Rows are points. The window is the flat piece filled in between its corners: a triangle in 3 columns, a solid with four corners in 4, and so on. A path goes straight from each point to the next, and from the last back to the first. List the points from which the path goes on through the window.
(in the rows, 128 means zero)

Window (4 x 4):
[[ 87 135 206 136]
 [141 119 105 126]
 [ 88 155 123 133]
 [126  41  75 124]]
Path:
(1): [ 91 158 163 178]
(2): [127 102 133 151]
(3): [112 100 138 105]
(4): [131  77  82  66]
(5): [136  90  45 183]
(6): [129 100  82 171]
(7): [114  97 102  78]
(8): [114  77  95 106]
(9): [119  79  95 147]
(10): [130  86 137 188]
(11): [120  97 134 100]
(12): [ 76  80 149  70]
(13): [103  94 151 155]
(14): [104 134 158 155]
(15): [ 94 132 168 100]
(16): [ 90 155 162  95]
Through the window after points: 8, 14

Window (4 x 4):
[[170 146 103 125]
 [ 91 185 191 119]
 [ 82 127 134 155]
 [113  94 136 135]]
Path:
(1): [ 64 162 174 110]
(2): [107 117 117  96]
(3): [142 132 153 167]
(4): [ 77 130 194 172]
(5): [ 41 129 159 129]
(6): [ 77 155 177 111]
(7): [ 90 158 189 150]
(8): [145 109 152 168]
(9): [105 109 134 123]
(10): [ 90 165 157 102]
(11): [107 155 179 139]
(12): [ 98 151 173 190]
(13): [ 84 143 140 110]
(14): [ 91 114 116 135]
(15): [115 118 136 186]
(16): [ 93 167 218 161]
Through the window after points: 2, 8, 10, 12

Window (6 x 6):
[[158 144 100 148 213 132]
 [123 164 165 107 119  99]
 [201 111 141  47 119 143]
 [118 130 160 122 220 117]
 [ 89 137  40 135 119  99]
 [100 119  86 161 112 115]]
Path:
(1): [ 81 151 101 118 136 168]
(2): [100 154 139 102 113 166]
(3): [133 123 132 106 111  92]
(4): [150 132  93 130 178  72]
(5): [108 158  93 130 166 171]
(6): [ 68 175  85 158 152 144]
(7): [114 115 112 164 153  44]
(8): [155 105  82 142 135  61]
Through the window after points: 8

Window (8 x 8):
[[158  81 130 181 192 155  77  90]
 [184 182 191 168 123 194 228  93]
 [ 79 120 108 126 178  74 132 107]
 [ 74 124 127 131 143  98  69 137]
 [117  86  22 165  97 194 128 148]
 [ 64  65 126  93 175 115  88 122]
 [162 158 130  97 133 132 154 102]
 [ 58 151  81  89 182 132 110 143]]
Path:
(1): [148 135 130 123 169 124 152 156]
(2): [145  99 123 143 176 120 135 155]
(3): [ 80 131  97 147 130 158  93  48]
(4): [142 142 147 144 131 167 143  23]
(5): [169 109 154 171 154 124 170 179]
(6): [149 108  88 141 144 147 135 171]
(7): [101 122  84 133 114 171 119  52]
(8): [114 121 112 115 141 142 117  88]
(9): [130 107 114 123 155 135 128 140]
(10): [184  88 138 170 182 134 124 159]
(11): [115 128 125 152 146 162 114  80]
(12): [143 137 122 108 126 146 117  57]
Through the window after points: 2, 6, 8, 10, 12

Window (8 x 8):
[[ 90 140  78  95  45 134 114  78]
 [105 171 145  97 146 170 167 130]
 [121 174  43  89 172  64 186 133]
 [127 132 161 192 219 115 186 135]
 [114  93  93  69 119 186 124  92]
 [135 123 205 171 165 117  54 101]
 [195 140 136 114 129 184 120 120]
 [178 121 150  84  82  83 110 121]]
Path:
(1): [148 116  94 141 114 146 114 186]
(2): [101 116 117 118 111 148 106 176]
(3): [138 145 140 140 137 123 132  67]
(4): [148 140 118  76 106 124 153  88]
(5): [121 140  69 116  66 117 121 189]
(6): [131 147 105 132 143  99 137 167]
(7): [138 160 136  99 153 100 156  88]
(8): [146 138 140 101 140 136 137  36]
Through the window after points: 2

Window (9 x 9):
[[ 59  91  47 144 126 190 110  35 142]
 [ 31  86 116 146 121  97 181  84 132]
 [ 93  75  97 112  84 134 197  85 127]
 [154  59 113  97 205 149  71  98 175]
 [159 156 159  92 204 159 131 125 184]
 [162 168 120 103 180  89 143 159 120]
 [183 162 124 205 194 146 183 149 132]
 [153 163 158 139 157 125 156 234 141]
 [179 146 185 120 155 117  92 134 143]]
Path:
(1): [ 94 115 153 123 181 152 165 131  99]
(2): [165 145 108 174 130  92 135 104 199]
(3): [123 102 103 138 146 148 127  99 177]
(4): [113  79 135 125 168 173 121 106 122]
(5): [130 127 152 127 184 167 135 129 115]
(6): [142 121 112 144 141 124 134 130 187]
(7): [129 113 101 115 121 111 122 112 191]
(8): [ 97 105 132  99 152 144 126 119 118]
(9): [100 112 100 115 163 162 129  97 103]
(10): [136 141  76 149 134 108 124 102 203]
(11): [121 127  61 169 146 143 159 103 172]
(12): [ 98  93 125 129 181 176 163 110  83]
Through the window after points: 1, 9

Window (11 x 11):
[[ 95 118  51 115 161 215 123 175 120 119 151]
 [112 126 183 193 141 124 136 138 140 144 104]
 [157 105 139 150 137  93 131 132 161 142 107]
 [136 107 134 160 165 135  97  83 143 117 121]
 [174  58  99 116 106 103 113  71  38 137 107]
 [ 71 156  50 219  96 143 150 151 119 171 170]
 [154 182 108 109 174 194 116 112 109 129 115]
 [ 92 176 106  69  64 124  52 180 113 134 134]
 [128  98 148  90 128  93 138 106 132  88 134]
 [143 165 126 146 132 160 106 158 140  82 127]
 [136 159 174 130   7 127 117 112 170 140 122]]
Path:
(1): [151  96 172 168 117 123  95 128 114 158 190]
(2): [117 120 121 132 133 123 144 116 117 112  75]
(3): [116 113 102 141 139 144 115 105 122 116 104]
(4): [169 113 146 138 142 144  97 136 129 143 184]
(5): [155 140 180 138  89 130 105 144 129 148 194]
(6): [116 139 130 135  86 130 122 122 147 124  96]
(7): [ 98 148  96 129  97 135 125 124 134  98  51]
(8): [140 124 147 120 130 139 102 131 129 128 142]
Through the window after points: 1, 3, 5

Window (12 x 12):
[[211 173 205 133 140 143 165  97 134  54  91 135]
 [239 201 185 174 175  86 157  67 185 132 150 114]
 [ 88  61 106 111 130 142 159 108 162 135 222  95]
 [171  94 162 144 146 114  92 121 190 139 123 121]
 [110 208  80 110 125 125  96 123  99  89  62 213]
 [133 171  93 109  57 124 145 152 104 112  92 115]
 [154  72 149 120 120 141 139  49  85 150 124 115]
 [158 190  93  75 112 185 176 147 117 131  38 167]
 [ 88  94 140 170  97 146 173  78 177 145 142 107]
 [104  82  62 199 124 174 119 141 140 140 188 116]
 [156 230 167  98  85 171 136 154 103 134  89 188]
 [129 177 135 124 148 102 155 167  67 122  50 189]]
Path:
(1): [ 77 176 141 148 155 152 131 114 129 148 123  65]
(2): [131 154 141 135 131 149 131 115 138 124 118 100]
(3): [155 107 150 131  85 126 179 108 155 120 133 187]
(4): [165 118 129 136 105 140 168 116 141 127 129 147]
(5): [125 165 166 116 147 137 132  98 114 136 115  71]
(6): [112 188 151 153 167 129 118 147 133 119 107  79]
(7): [183 140  98 130  68 138 180 121 156 110 142 196]
(8): [174  95 101 131  75 155 147 136 122 116 124 201]
(9): [103 195 115 143 160 126 120 108 124 128 111  94]
(10): [112 130 142 135 156 152 141 104 121 127 141  83]
(11): [140  96 103 140 111 130 142 122 151 135 162 151]
(12): [205 108 113 142  90 113 141 107 156 149 148 190]
Through the window after points: 2, 8, 10

Window (12 x 12):
[[121 166 115  94 151  91 142 105 102 164 160 158]
 [110 147 168 125 133 100 106  99 128 125 194 109]
 [111  59 101 158  65 171  29  75  47 123   7  63]
 [ 91 185 138  97 107 125 136 132 109 103 145 133]
 [ 86 114 141 114 117 120 163 119 131 170 155 145]
 [118  97  99 128 129 101  90 166 147 137 148 152]
 [132 142 118  87 149 132 157 102 161 118 148 151]
 [126  59 201 108 127  31 137 113 102 146 103 166]
 [130 174 129 137  87 111 137  90 139 149 110 140]
 [126 159 139  56 110 112 127 124 152 169 147 134]
 [ 73 183 146 119 167 107 116 121 150 137 137 102]
 [146 165 149 114 142 155 137 144 128 159 142 153]]
Path:
(1): [ 92 138 129 115 125 135  80 108 123 140 126 162]
(2): [129 127 124 108 116 109 115 127 123 135 121 113]
(3): [142 133 105  97 121 101 148 145 131 143 140 109]
(4): [106 131 133 123 130 118 112 114 143 136 141 158]
(5): [ 92 146 158 111 131 124 111  79 142 128 144 174]
(6): [128 142 131 105 135 110 137 119 132 134 161 114]
(7): [120 116 116 152  98 110 149 147 104 142 109  73]
(8): [101 117 155  95 131 139  55  94 142 133 115 174]
(9): [101 137 127 109 132 124 101 119 136 139 147 148]
(10): [145 148 107 119 113 118 152 144 138 146 150  88]
(11): [138 112 108 120 126  93 157 151 127 136 128  80]
(12): [116 134 143 103 121 127 118 102 123 146 140 176]
Through the window after points: 3, 5

Window (14 x 14):
[[190 106 149  59 167 119 109  83 198 171 132 224 169  72]
 [134  96  70 164 141 113 110 103 126 137 120 143 154 140]
 [126  92 145 172  78 129 164 136 144 167 127  89 109 140]
 [ 95  98 135  85  79  84 184 107  91 159 162 122 113 111]
 [ 76  79 123 116  64 151 168  98 145  99 137 146  71 159]
 [161  80 154 165 129 120  98  95  96 112 216 101 123 154]
 [156  65 118 153  80  90  37 165 103 134 141 137 123 137]
 [134 151 160 107 149 123  53  70 117 119 124 138 177 130]
 [161 157 133 173  94  69 160 165  81 122 153 152 149 126]
 [ 98 108 114 124 210 151 140 212  93  94 182 158 106 150]
 [196  95 182 102 139 119 162 106  90  73 107  93  89  63]
 [230 152  69  93  75 136 180 211 142  81 109  91 220 138]
 [ 95  23 126 136 146  40  96 228 155  87 167 144  79 198]
 [235 135 167  61 149  79 162 121 129 116 131  96  16  63]]
Path:
(1): [137  95 134 118 141 121 139 149 105 128 148 150 108 159]
(2): [187 105 135 101 143 118 133 170  62 145 123 158 102 186]
(3): [ 90 105 106 138 133 118 138 167 151  85 181 118 144  93]
(4): [132  91 118 120 142 115 121 136 144 111 164 106 120  99]
(5): [167  95 145 108 134 118 130 140 107 138 125 187 119 175]
(6): [165  99 157 130  96 144 154 107  96 126 117 173 131 208]
(7): [118  93 118 140  97 101 124 145 139 124 150 113 102 107]
(8): [121 127 131 132 118 102 101 133 154  79 169 107  92  36]
(9): [194 103 145 100 121 101 157 127 102 138 138 123 100 152]
(10): [158 108 147 114 140 120 132 146  95 125 127 140 115 136]
(11): [132 115 109 151 121  84 109 145 145  71 190 113 130  86]
(12): [106  99 121 126 139 118 126 157 135  98 170 130 120 110]
Through the window after points: 2, 6, 8, 10, 12

Window (14 x 14):
[[116 152 147 134  71 169 103 152 181 201  60 141  73 104]
 [149 155 166 161 181 138 181 128  51 141 143 153 118 121]
 [172 136 168 153 102 117  74 159  89  95 118 113 102 145]
 [138 139 165 109 181 180 155 154 111  85 107  84  91 149]
 [143 134 168 116 174 161 141 176 114 143 168 101 176  96]
 [115 197 208 126 146 162 174  97  77  88 176  99 160 104]
 [163 166  82 106  62 148  91 161 190 167 137 162  29 135]
 [ 31  81 202 139 152 113 163  87 144 165 212 133 116 139]
 [ 64 126 202 112 168  91 167 152 138  71 152 183 159 137]
 [ 85 157 201 150 225 100 148  80 177 141 169 125 164 148]
 [140 101 198  93 182 124 168  58 119 120 151 134 156  95]
 [129 151  33 116  36 120  97 153 126 168  73 118  82 157]
 [175 160 142 105  58 104 156 173 147 185 102 101  73 156]
 [173 128 159 169 116 180 171 140 120  87 132 131 159 164]]
Path:
(1): [137 141 134 135 114 120 156 143 145 122 135 115 109 118]
(2): [120 139 170 102 109 154  94 129 103 162 111 167 120 190]
(3): [123 149 180  99 113 177 110 141 162 204 131 157 108 179]
(4): [142 146 126 136  90 125 127 147 140 140  97 119  85 105]
(5): [131 146 144 145 151 129 178 129 115 116 152 100 117 104]
(6): [115 150 202 100 128 163 112 134  97 148 122 158 125 175]
(7): [143 140 177 120 130 138 119 136  97 138 135 135 120 154]
(8): [130 142 144 172 140 116 156 155 148  88 149  74 122  72]
Through the window after points: 1, 3, 5, 7

Window (14 x 14):
[[ 87 146  12 153  90  82 122 110 124  99 153 170 152 141]
 [168 213 113 120 153 116 108 180 123 161 156 155  90 123]
 [ 77 191 173 146  60  94 111  89  74  42 249 143 139 156]
 [164 138  94 153 119 153 116  53 166 154 173 144  69 100]
 [ 61  91 160 135 103 173 163 131  91 187 127 180 154 125]
 [ 97 123 148 143 153 161 152  90 112 142  86 135 173  94]
 [ 97 153 147 112 143 119 167 132 135  97 149 183 142 143]
 [113 130 120 117 105 182  74  99 141 105 149 121  56  86]
 [195  99 144  97 101 152  81  80 110 107 118 111  59 196]
 [ 87 153 179 108  85 102 149 159 129 166 184 107 125 175]
 [143  76 175 142  81 151  79 106 135  98 129 140 117 110]
 [132 135 129  57  35 157 168 115 120 171 129 142 150 146]
 [172 182  77  72 148  86  79  75 143 166 205 147  57  87]
 [135 120 147 132 211 179 149 171 119 151 161 135 158 103]]
Path:
(1): [118 158 134 129 127 155  83 110 136 116 172 148 114 139]
(2): [136 151 127  99 129 169  72  99 133 151 165 176 154 137]
(3): [106 125 123 110  84  82 212 122 107 150 140 116  67  97]
(4): [131 119 139 148 120 121 158 131  69 136 135 111  96 116]
(5): [115 152 131  92  95 157 102 107 154 156 170 158 139 137]
(6): [126 164 128  99 131 138 106  89 148 132 172 159 116 136]
(7): [163 119  95 126 122  83 137 130  83 154 161 125  65  77]
(8): [123 116 155 148 139  93 193 149  88 126 149 131 124  85]
Through the window after points: 2, 6

Window (14 x 14):
[[116 175 164 104 142  75  65 172 149 110 130 145 127 152]
 [112 106 136 127 178 125  90 114 159 181  91 127 113 106]
 [ 92 151 116  88 169 112 136 154 120 111 105 145 163  97]
 [136 106  73 127 148 111  66 165  80 101  86 175 169 150]
 [187 179 116  89 163 145  89 174 165 162  78 142 130 102]
 [172 179 148  96 169  99  61 111 117 154   7 113 167 118]
 [131 109 181 234 126  98 124 100  77 110 148 159  75 109]
 [154 166 163 126 159 145  97 178  55  93  97 128  35 173]
 [129 103 213 135 176 120 170 170 149  90 140  98 139 107]
 [174  89 172  88 120  69 131 122  68 171 178 122  56  94]
 [117 123  98 149 132 136 129 165 128 133 159  85 126 118]
 [129 116  90 146 176 106 130 117 137  59 111 127 135 141]
 [117 157 165 172 111 192  51  48 179  75  93 141 147 165]
 [108  93 138 158  75 125 143 115 163 183  95 132  52 128]]
Path:
(1): [131 139 130 127 152 116  76 132 129  89  99 124 135 102]
(2): [132 154 144 128 171 134 129 138 118 121 127 136 153 168]
(3): [160 140 133 134 158 160 139  73  77 169 100 140 105 187]
(4): [123 104 138 131 128  86  81 177 172  98  95 104 117  42]
(5): [135 103 163 137 137 107 106 154 104 105 132 113  67  86]
(6): [153 149 154 131 161 116 142 118 103 134 122 147 130 176]
(7): [131 149 158 153 142 121 124 127 140 135 119 139 120 173]
(8): [117 113 108 133 154 130  66 167 112  82  84 128 130  66]
(9): [133 104 121 129 137 115  83 137 135 122  73 124 109  50]
(10): [142 130 146 142 160 133 128 112 108 144 113 132 109 157]
(11): [161 119 124 129 164 130 139 114 135 165 113 137 155 171]
(12): [ 93 135 147 132 122 127  71 146 127  87  81 128  84  58]
Through the window after points: 5

Window (14 x 14):
[[120  71 147  84  82 108 186 148  98 154 148 135 188 124]
 [ 75 166  46 171 156  99 109  94 106 115  99  76 132 135]
 [146 108 171  82 166 133 123 146 152  93 185 142 117 175]
 [ 79  89 208  93  99 141  97 153 159 106 187 148  54 142]
 [127 134  59 179 129 150 151  73 171 150  96  83 128 124]
 [179 108 157 102  89 110 109 165 105 161 128 169 168  95]
 [ 88 148  94 142 137 100 144  88 161 135  48 140 134 163]
 [137 131 148 103  73 156 178 146  98 104 151 201 189  90]
 [115  70 153 103  95  95  82 108 177  76 202 168 115 159]
 [115 120 177 142 138  63 141 145 175 114 206 155  91 132]
 [118 145 120  89 107  99 118 107 150 138 199 153  61 180]
 [106 103 133  48 127  92 113 158 203  83 190 145  64 117]
 [123 182 116 134  89 105 144  67 148 101  76  57 142 136]
 [ 65 200  78 148 131 127 109  76 191 160  99  71 180 145]]
Path:
(1): [109 139  95 149 114 113 150 156 157 117 146  98 133 159]
(2): [ 91 107  91 135  61 149 176 192 168 116 109 105 111 181]
(3): [114 155 142 104 154  93 109  61 147 106 162 133 136 117]
(4): [107 143 135 106 146 106 108  97 143 129 145 124 117 126]
(5): [128 156  96 175  75 124 141 150 194  87 118 130 113 186]
(6): [112 101  83 168 111 122 158 195 198  94 197 117  68 163]
(7): [110 130 163  44 131 106  96  78 149 122 127 145 125 109]
(8): [111 122 127 130 128 110 130  94 146 133 138 131 123 120]
Through the window after points: 6, 8

Window (14 x 14):
[[126 147 200 187 187  66 111 107 160 150 127 125 141 122]
 [103 184 186 132 127 115  91 104 140 153  87 153 107  92]
 [ 61 105 138 116 161 192 139  97 125 121 189  92 226 224]
 [ 86 136 118 177 138 164 143 186 122 109 161 137 182 133]
 [ 97  94 170 117 139 163  95 106 214 131 135 179 126  72]
 [130 173 163 177 139  42 199 126 157 139  83 137  83 146]
 [113 212 140 160 132  40 196 136 144  90 163  76 139 126]
 [171 140 113 116 119 165 177 194 132 114 165  81 212 146]
 [ 56  61 164  80 170 155  85 150 121 109 173 105 172 188]
 [107 131 206 125 165 168  93 123 193  66  80 155 140 111]
 [147 109  91 134 129 146 157 128  92  67 150 113 194 127]
 [139 130 105 121  98 139 117 162 143  72 174 140 220 190]
 [109 147 112 125 172 122  88 127 202 114  73 135 139 105]
 [ 71 142 188 105 174  87 134 117 156 142  85 189 174  90]]
Path:
(1): [ 86 172 142 134 200 119 124 131 155 119 132 180 118 140]
(2): [113 170 142 141 179 108 126 129 135 113 155 148 162 144]
(3): [107  90 195 158 112 106 124 137 160 132  78  69 157 141]
(4): [110  91 161 149 103 116 123 126 146 124   7 120 201 117]
(5): [107 140 161 113 162 131 116 121 163 109 157 149 145 126]
(6): [117 170 131 115 177 117 127 120 139 112 139 144 167 134]
(7): [ 98  92 172 162 110 113 150 169 152 116  98  91 154 147]
(8): [ 88 124 161 131 123 119 112 118 167 127 109 131 155 117]
(9): [104 146 163 139 198 124 123 128 133 108 140 171 137 123]
(10): [116 150 145 140 176 113 150 128 152 116 126 146 131 121]
(11): [ 85 121 164 163  69 109 120 137 146 129  86  89 180 138]
(12): [112 144 159 146 123 128 134 123 158 125 114 121 172 125]
(13): [127 159 113 129 179 131 151 133 131 107 158 142 153 144]
(14): [105 155 138 120 186 123 156 149 112 106 145 152 129 141]
(15): [102 135 178 156 103  88 122 108 196 135 111  77 183 113]
(16): [116 109 199 121  79  88 132 114 152 145  63 101 196  78]
Through the window after points: 16

Window (14 x 14):
[[106 149 101 143 136 114 124 147 175 153 167 189 146 161]
 [174 116 113 126  91 152 147 130 121 157 132 135 135 151]
 [109 166 158 115  80 120 162 138  96 130 118 133 110 130]
 [145 168 121 119 133 119 148 166 162 142 131 184 134  88]
 [104 137 109  86 113 112 136 115 147 136 138 100 116 110]
 [185 116 129 151 156 105 169 123 157 107 115 150 136 153]
 [137 156 131 176 161 100 105 164 157 131 249  96 131 117]
 [159 142  62 148 128 142 105 162 117  89 128 146 186 190]
 [150 163 122 120 149 148 132 145 138  91  76 120  75 175]
 [ 85  87 120 123 132 168 152 140 157 106 177 129 128 147]
 [127 143 178 126 134 104 112 163 198 142 216 151 157 121]
 [183 113 149 134 108 112 122 108 102 104 113 141  79 121]
 [145 100  78 156  69 137 140 156 157 105 145 132 149 171]
 [163  64 171 164 132  92 130 199 125 137 159 131 124 154]]
Path:
(1): [160 121 128 119 108 107 142 170 153 116 197 145 113 169]
(2): [171 117 119 125 117 104 154 152 124 104 167 153 116 168]
(3): [117 133 139 148 115 157 103 118 155 157 118 123 131  98]
(4): [148 126 136 151 128 116 133 138 156 129 133 150 153 128]
(5): [147 144 120  97 121 124 165 150 135 120 179 132  83 184]
(6): [152 133 115 126 138 105 143 142 139 109 142 147 121 165]
(7): [142 117 133 168 113 159 128 129 153 141 134 111 136 137]
(8): [152 125 139 183 160 128  93 131 137 139 114 113 120 114]
(9): [146 109 137 130 119 105 148 167 141 122 179 136 128 150]
(10): [154 147 115 108 105 113 142 151 137 115 137 148 114 142]
(11): [122 136 137 146 134 144 141 132 135 137 119 124 131 136]
(12): [106 125 127 152 120 148 123 142 159 138 130 124 127 146]
(13): [140 140 106 109 121 101 139 141 149 126 161 149 131 139]
(14): [173 158 127  87 124 101 134 128 122 117 157 139 110 155]
(15): [120 128 123 154 105 146 140 152 135 134 127 130 141 137]
(16): [150 123 135 166 136 129 120 149 135 129 137 137 148 134]
Through the window after points: 2, 4, 8, 10, 12, 14

Window (14 x 14):
[[163  98 183 145 150 107 167 185  97 156 131  98 148  88]
 [215 123  74 142 166 171 106 108 136 124 118 155 177 154]
 [193 139 111 141  93 112  75 149 108 169  85 150 115  69]
 [134 131 162 191 201 130 146 116 120 119  84 134 102 153]
 [114 172 148 162 152 151 150 103 102 145 145 158 123 114]
 [189 189 152 121 169  91  65 114 144 117 182  96 122 165]
 [ 99 168 129 156 154 118 100  96 125 101 129  74 154 104]
 [133 191 152 167 160 133 182 140 164 123  83 138 108 134]
 [186 156 100 130 127 144 118 110 101 168 116  91 108 124]
 [171 134 106 152 126  90 125  87 137  99 203 109 125 172]
 [121 139 145 149 115 150  95 127 151 159 133 107 119 134]
 [168 118 130 104 138 163  99  70 164  80 164  87 102  65]
 [122 108  93  88 144 124 116 102 120 170  97 139 142  92]
 [ 81  33 118 120 197 118 181 249  69 105 214  70 112  52]]
Path:
(1): [130 118 140 200 212 116 129  88 160 175 164 112 123  97]
(2): [132 136 115 205 232 125 133 120 158 154 109 116 102  96]
(3): [141 135 152  79  83 136 134 117  86 113 112 140 145 151]
(4): [164 139 132 113 146 123 143 143  62 110 121 142 132 145]
(5): [131 126 117 169 179 125 123 107 181 143 145  91 120  76]
(6): [153 153 102 166 158 125 118 130 144 157 131 106 119 114]
(7): [136 137 178 116 106 131 121 118 126 106 127 137 124 140]
(8): [150 148 145 136 151 143 131 124 103 106 128 123 109 128]
(9): [183 103 117 159 158 109 131 122 159 178 138 117 128 122]
(10): [167 160  96 156 160 131 127 104 135 159 154  88 132 113]
(11): [137 109 157 110 104 120 107 134  86  84 109 126 104 138]
(12): [141 124 122 109 135 142 120 115 121 133 107 137 133 128]
(13): [158 142  76 159 184 105 130 115 139 186 131 112 141  62]
(14): [156 163 113 161 160 135 104 103 164 184 126 128 124 105]
(15): [152 152 159 126 111 123 140 113  87  79 107 133 135 149]
(16): [161 139 121 116 125 137 109 128 102 116 122 114 131 115]
Through the window after points: 2, 6, 10, 12

Window (14 x 14):
[[135  77 151 179 141 105 168 105 137  88 144  57  93 180]
 [188 126 164  93 157 123 116 199 133  88  85  55 129 115]
 [ 96 165 121 103 137 148  54 155 147 171 125  95 131 112]
 [131 106  96 118 142 119 184 168  97  68 160  36 153 120]
 [100 130 166  68 152 171  98 149 220 135 200 167  95 140]
 [ 85 125 124   7 147 101  69  86 184 149 175 176  92 123]
 [101 141 135 130 124 153 156 124 136 181 143 183  78  84]
 [ 76 155 142 126 101 142 171 152 116 151 106 172 133 164]
 [163 105 103  83 142 215  91 177 155  97  83  99 103 137]
 [140  78 125 128 117 114 231 136 177 123 127  30 130 153]
 [134  80 142 139 138 106 174  80 150 104 156  89 194 123]
 [109 157  77 137 160 114 130 177 138 194 125 202 134 134]
 [ 73  91 130  68 148 159  55 215 157 157 105 168 107  94]
 [126 114 114 150  61  85 160 121 165 119 171 136 129 131]]
Path:
(1): [132 103 138  78 147 144 138 149 137 166 180 115 114 142]
(2): [147  75 156  89  91 116 141 165 143 153 181  97 120 124]
(3): [ 83 150 113 137 191 165 127  96 172  70  89 125 127 144]
(4): [ 88 144 136 128 123 119 161 137 170 118 122 127 108 107]
(5): [150  68 127 109 131 116 102 138 107 157 199 103 145 190]
(6): [164  80 137  81 120 154 135 159 115 134 190  90 118 149]
(7): [ 78 151 113 118 145 119 104 144 210  99  82 144 124 124]
(8): [ 84 133 110 110 161 128 134 173 186 115 105 164 127  88]
(9): [106 103 137  93 120 152  93 172 118 175 134 143 113 142]
(10): [115  66 152  65 115 126 160 168  88 156 216 117 138 160]
(11): [121 153 103 154 132 125 147 130 179  83 103 100 130 110]
(12): [ 71 139 140 140 130 142 105 158 217  51 111 144 111 114]
Through the window after points: 8, 10, 12
